Each point is reached from the start by the listed moves, each made once or not at all, plus a little noise. Is the number of moves made odd or even? Then give how often each move was made.

Moves:
(1): -1; 4; 88
(2): -35; -10; -17
Start: 2; -4; -5
Points:
3; 1; 83 -> odd (1, 0)
-34; -9; 66 -> even (1, 1)
-34; -13; -20 -> odd (0, 1)

Moves:
(1): 57; -11; -32; -23; -30; 5; 10; 30; -44; -11
(2): 63; 15; -28; 32; 21; 8; -16; -6; 9; 11
(3): 2; 18; 28; 5; 25; 2; -43; -17; -53; 4
(4): -35; -6; -26; -32; 10; 11; -30; -54; 7; -21
(5): 64; -35; 55; -15; -20; 27; 13; 48; -41; 21
(6): 55; 25; -22; -9; -6; -41; 11; 6; 17; -50
(7): -4; -25; 10; -20; -91; 51; -8; -11; -39; 4
(8): 21; -17; -12; 21; 29; -49; 11; 8; 1; -42
Start: -59; -10; 1; -25; -2; 17; 21; 18; 29; -16
Points:
90; -29; 0; -58; 6; 69; -44; 19; -91; -15 -> odd (1, 1, 1, 1, 1, 0, 0, 0)
-79; -58; -25; -57; -53; 30; -8; -40; -2; -74 -> odd (0, 0, 0, 1, 0, 0, 1, 1)
-32; -11; -14; -40; -35; 88; -79; -71; -46; -18 -> even (0, 1, 1, 1, 0, 0, 1, 0)

Moves:
(1): -9; -6; 26; 22; 3; 9; -9; 65; -35; 38; -1; 28; 45; 34; 0
(2): 26; 10; -31; 4; 46; 4; 4; 17; -8; -7; -4; -24; 30; 46; -7
(3): -35; 22; -13; 9; -24; 28; 14; -7; -34; -8; -7; -30; -21; 39; 17
(4): 0; 1; 1; -16; 12; -41; 10; -2; 54; 26; -14; -20; 19; 24; 15
(5): 3; -78; 29; 38; 22; 13; 10; 8; -27; -5; -15; -14; -50; 39; -22
(6): 11; -30; 9; 45; -8; -5; -23; -10; -23; -55; 34; -38; 15; 6; -12
(7): -38; 8; 18; 79; 12; 11; -2; -32; -22; 21; 25; 2; -29; 12; -26
(8): -21; 2; 0; -5; 16; 31; 0; -15; 33; -32; 8; 21; 39; -22; -24
(9): 17; 8; 34; -30; 21; -24; 30; -4; -20; -27; 1; 10; -1; 13; 13
(10): -9; -24; -41; -12; -40; 7; 42; 3; -58; 16; -11; 11; -6; -15; -36
(11): -3; 28; -13; -7; 3; 11; 25; 12; 15; 20; 1; -31; 40; -37; 64
(12): 18; -25; -5; 41; -1; 3; 16; -15; 5; -18; -32; 52; 19; 23; 35
Start: -24; -12; 26; 8; -11; -31; -42; 13; 14; 1; 26; -10; -10; -7; 3
Points:
-25; 4; 25; 30; 36; -6; -15; -5; -41; -127; 56; -69; 48; 76; -9 -> odd (0, 1, 1, 0, 0, 1, 0, 1, 1, 0, 0, 0)
-31; -81; -20; 91; 11; -2; 71; 91; -74; 67; -59; -37; 65; 147; 69 -> even (1, 1, 1, 1, 1, 0, 0, 0, 0, 1, 1, 1)
-51; -35; 87; 40; 14; 6; 22; 88; -85; 16; 6; -46; 3; 78; 78 -> odd (1, 0, 1, 0, 1, 0, 0, 0, 1, 0, 1, 0)
-41; -126; 92; 93; 29; -21; -54; 57; 21; -30; 39; -33; 60; 73; -38 -> odd (1, 0, 0, 1, 1, 1, 0, 1, 0, 0, 0, 0)
